Each wall is flat, endless, passes through zero and stands at right angles to its row. A trip goes straight from one point to another. Which walls does it cross, in order?

Walls:
(1): [-15 -29]
(2): [-8  3]
(3): [-12 -70]
(4): [-12  22]
(5): [28  6]
(6): [24 12]
(7): [-33  11]
(8): [17 62]
Trips:
[22 35] to [-4 45] => 2, 7
[ 15 -22] to [ 41 -41] => none
[-20 -17] to [-57  19] => 4, 3, 8
[ -1 -34] to [50 25] => 5, 6, 1, 8, 3
[-31  18] to [ 3 42] => 6, 5

Walls:
(1): [-4  6 17 60]
(2): [ -2  -2 -10  -5]
(3): [  2  25  -1 -27]
(4): [-18 -46  15  28]
(5): [ -2  15 -15  -8]
(6): [ 22 -37 -19  10]
(7): [-18   4 -36  35]
Trips:
[-55  35   3  86] to [ 24 -34  52  -2] => 7, 6
[  1 -16 -59  14] to [ -6 -27 -46 -15] => none
[ -2   6 -18  31] to [ -3  30 -28  13] => 4, 6, 3
[-47   8 -20 -52] to [54 37 20 -9] => 2
[ 8 -2 47 -1] to [-18 -62  32   2] => 6

Walls:
(1): [ 14 -10   8  16 -20 -13   9  22]
(2): [ 38  48 -14 -12   6 -10  -1 -15]
(3): [ 10   0 -35  26 -24  15   0   9]
(4): [  9 -27 -18  21  31  -4  57   0]
(5): [ 26 -31 -25  19  30   7  28 -15]
(6): [-35  -9 -41  11 -47   9   7 -95]
Trips:
[ 17  -6 -24  30  12 -11  10  40] to [  5  -3 -18  -6  87  -3 -20   6] => 2, 1, 3
[-27  25  15 -40 -11 -18  36 -29] to [ 24  17  46   4   8  20 -21 -36] => none
[ 28  29 -47 -46 -62   7  -6 -28] to [-25  -3 -53   6   3 -43  23 -16] => 5, 4
[ -3   9 -35   2   3 -28  14   5] to [  4   9 -13  -5   7   1  49   7] => 6
[-15 -47 -36 -40  63 -26  50  76] to [  4 -39 -51 -10  27  -6   0  -8] => 1, 3, 6
[  7 -13  31  24  -3  10  26  50] to [-49   3  -7  19  -1  -4  32 -64] => 6, 3, 1
[-33 -10 -53 -39 -45   5  16  37] to [-12 -24 -25  32 -34   9  37 -11] => 4, 5

Walls:
(1): [ 15 -29  11 -14 -27 -12   6  42  43 -37  -2]
(2): [  9 -53  12  15  33 -42  28 -31  20  25 -20]
(3): [-10  -9  13  -8  36 -19  51 -25 -20 -76 -18]
(4): [ 15  12 -22   4 -21 -16 -32  40  -7 -14  18]
(5): [-32 -19  37 -12  29 -36  22  13  -4   9  -7]
(6): [-53 -35 -22 -36  14  -9  -3  26  22  -9   1]
(7): [ 33   7  -1   9   3  40  15 -23   6  62 -21]
(8): [ 26 -43  23   7 -48  -8  32  39  -2  51 -33]
(9): [56 -7 -6 25  7  3 11 52 25 48  5]
(10): [ 22 -12  -6 -26  -6 -14 -11  37 -63 -23  28]
Trips:
[  -8    2  -26   56  -12 -121   -2  -19    5  -17    6] to [-49 -12 -26   3  87   0  -3 -24  25 -25  12] => 6, 1, 4
[ 25   4 -12 -23 -46  59  -9 -18 -26  27  16] to [-27 -16  19  47 -40   8  21 -12  -6  44   6] => 4, 10, 2, 5

Walls:
(1): [ 25  17  21 -15 -44 -10 -30 -29 -43  28  39 -49  18  12]
(2): [ 52 -18 -28 -45 -28 -10  -1 -12 -28 -19  40 -20  64   1]
(3): [-22  22   6  21 -75  75 -31  -9   0  -3 -13  -1 -85  19]
(4): [ -7  24  24  -3  27  10  16  50 -25  -7  35   0  27  10]
(5): [ 56  -7  -3 -28   8 -16  -6  15 -29  18  54 -23  12 -31]
(6): [ 21 -26   3   9  -5   0  61 -28  14  13  44   2 -23  52]
(7): [ 26 -18 -29   2 -52  10 -21  15   9 -20 -10  35  42  26]
(8): [-34 -32  38   4 -24  65  11 -49 -29  18  -2  -9  55 -10]
(9): [ 26  61  28   9   2  12 -18 -15 -47 -58  41 -11  42  33]
(10): [-13 -48  15 -11  10 -39  30  22  -4  -1  22 -14   7 -41]
Trips:
[ 65  38 -34   0   0 -19 -12   5  38 -16 -55 -46  -8 -17] to [-13   4  -9 -58 -30  28   5  26  10  12 -31 -12 -24 -34] => 3, 2, 7, 10, 5, 8
[-17  22   4  -1 -31  26   3 -49  -7  14 -19   8 -31  -3] to [-20  -4  -9 -14  49 -21  -5 -49  54  17  17  15 -19   2] => 1, 8, 3, 10

Walls:
(1): [-17   7  10 -16 -14  28 -16 -20 -47   0 -18  -8 -23 -40 -67 -23   1 -40
 -50 -49]
(2): [ 23 -33  18 -17   8  25 -34  -3 -30  -8  22  -2 -14 -11  27  36  16 -64
  -3 -47]
(3): [ 48 -10  15 -24 -47  22 -54  49  14 -26 -36 -13  20   9 -19  -8   8  42
 -19  19]
(4): [ 33 -36  30  13   4 -47   6 -45 -10  21  14 -23  18 -11 -26 -47  26   9
 -37  18]
(5): [ 70  16  13  53  42  20  32 -51  -1 -17  21  61  27  35  41 -40  24  40
 -31   2]
(6): [ 20   2  50   3  -3  10 -48  27 -17 -13 -19  42 -62  28 -41 -26  -8   9
 -19  44]
(7): [ -3 -31 -22 -49 -38   0  41  13 -25 -16 -31 -76  34 -43 -39  14  -9  11
  -2 -10]
(8): [-33 -39 -28  21 -25   6  35   4   6 -37 -13   8  31 -10 -32   9  38 -32
   3  -7]
(9): [ 38   1  25  14  31  -7  32  25  18 -26 -13  -3 -32 -31   4  25  -6   7
 -25 -20]
(10): [ 21  16 -26  29  37  -6  23  -4 -12  24 -26  12   1 -16 -11   7   7  -5
 -34 -18]
(11): [-36 -30  28 -30 -17  -2 -20   5 -27 -40 -33 -10  -1 -47  36  -9 -29 -17
 -14  20]
(12): [  7  28 -56  17   0  23  -5  26 -20   0 -36   4   1 -39  -4  20 -12  14
 -19 -20]
Trips:
[-54 -17 -26  52 -73  21 -10 -48 -23 -27 -16  30  10  16 -46  63  52  38
  37  -1] to [-23 -23 -47 -67  -4   7 -16  24  21  -1  44  36   3  32  29  12  40 -43
  -6 -35] => 2, 3, 7, 1, 12
[-17  12 -62  -3  11 -35   8 -52  33  11   9  16   4  40 -33  -4 -22 -17
 -10   2] to [ 17 -13 -15  72  51 -47  -7 -18  16  -9 -42  -3  15 -22   6  65  10  12
 -14  20] => 12, 9

Walls:
(1): [-36  12  69   7  19  35 -13 -34  14  15 -41  37   3 -13   4   3  -5  17
 -19   1  35  23 -43 -27   9  12 -55  61 -10  17  29 -43]
(2): [-32  -1  -7  38 -39 -47   9 -46 -15 -22 -11 -47 -43  16 -31 -35  11 -16
 -25  46  20  -9  44  -8  13   4 -12   3 -19 -35  28 -39]
(3): [  1 -34 -19 -13  34  19  19  29  11  23  27  -5 -26  41  -9  41  -8  32
   8  16 -35 -34  22  27 -17 -21   5  18  77   4 -41  -1]
(4): [ 74  34  21   8  25  17   9  16  31   1  24  58 -40 -24  26  46  47 -52
  14  18 -12   9 -12 -11  25 -30  12 -21  -6   2 -60 -44]
(5): [-35 -10 -15  -9 -21 -43 -31  35  52  18   7  47 -45 -39  12  -9 -43 -17
  27  -7  -2 -24 -19  59 -20 -42  16   0  23   9  -8  16]
(6): [ -3 -55  22  29 -26  -2   6 -19 -48 -35 -12  62  36  51 -25 -14  -2 -20
 -38  15  34 -57 -20  17  18 -35 -35 -20 -37  17  22  -6]
(7): [ 47  68  21 -15   8  32  -2  47  21  11  36  31  24  -4 -26  49  12  25
  35 -11 -12   4  45  48  11   4 -38   1  -4 -12 -24   5]
Trips:
[ 44  30  18  -9  30 -39 -37  15  10  24 -23 -59  -8  13   2  41  38 -23
 -58  37 -10  13  21  12 -22  30 -10  -6 -45 -39 -13 -48] to [ 54  29 -33  40 -20  20 -14  -5 -14  13   7 -11  43  18 -10 -13  10 -50
 -11 -19  -6  -5  46   1  34  31  38 -15 -39 -40   9  -7] => 6
[ -6 -11  26   0   8   1 -37 -27 -21  -8   3 -13 -24   1  -5  67  27  26
 -69 -21  20   0  -2  -1  18 -16  17  16 -35   1  24  -3] to [ -2 -24  15 -20 -13   5  20 -13   4 -14 -21  53 -10 -17  10  23  17  13
  -4  42 -13 -31  54 -23   4  29  -6  -1 -15  29  12 -22] => 4, 7, 3
[ 30 -18 -65  14  -3  -8  24  31  20 -10  43  17 -20  18  24  26  15  57
  -7   8  45 -24   0 -32  27  42  18 -30  41 -26  21 -27] to [-11  33  18 -11 -15 -23  41   6  23 -12  -8 -30  59 -25  28   9 -16 -28
  35  11 -23 -19  20 -44 -32 -24   7  43 -29 -11  -4  26] => 2, 3, 4
[-22  28  22   2  26 -27 -80  -9 -21  28  51   1 -42   3   9  31  59  -8
  -6 -36 -31 -18 -34 -35  16  17  -8  22  40  45 -37  26] to [ -1 -15 -18 -18 -26 -31  28  -4 -22  -8  28  16  46  13  52 -29 -16  19
 -16 -36 -24  37  -7  12  19  15  18  -2 -14 -21  34   0] => 7, 1, 3, 4, 5, 6
[ 10   6   2  -4  73  25  -5 -46 -35 -14  36  15  45  72  15 -27  58  29
  11  25 -11 -19  -3 -25 -17  11 -27   4 -31  16  34  47] to [-42  22  36  -2  31 -40 -22  30 -19 -42  16  52  34  75  28  21  31  38
  16  12 -15 -29  -9  -4  31  -4  13  18  17  52  29 -50] => 3, 4
[-10  25  37  17  42  28 -63   8 -15  27 -36  28 -16   3 -10  56 -11  40
  15  72  30  73  -1  12  65  47 -23  17 -14  35 -30 -13] to [ 49  49 -23  14 -55   8 -38 -60  16   5  20  -9  42   8 -43  -2  31   7
  51  28  -7  34 -67 -27 -38  16  12  28   4   8 -66 -37] => none
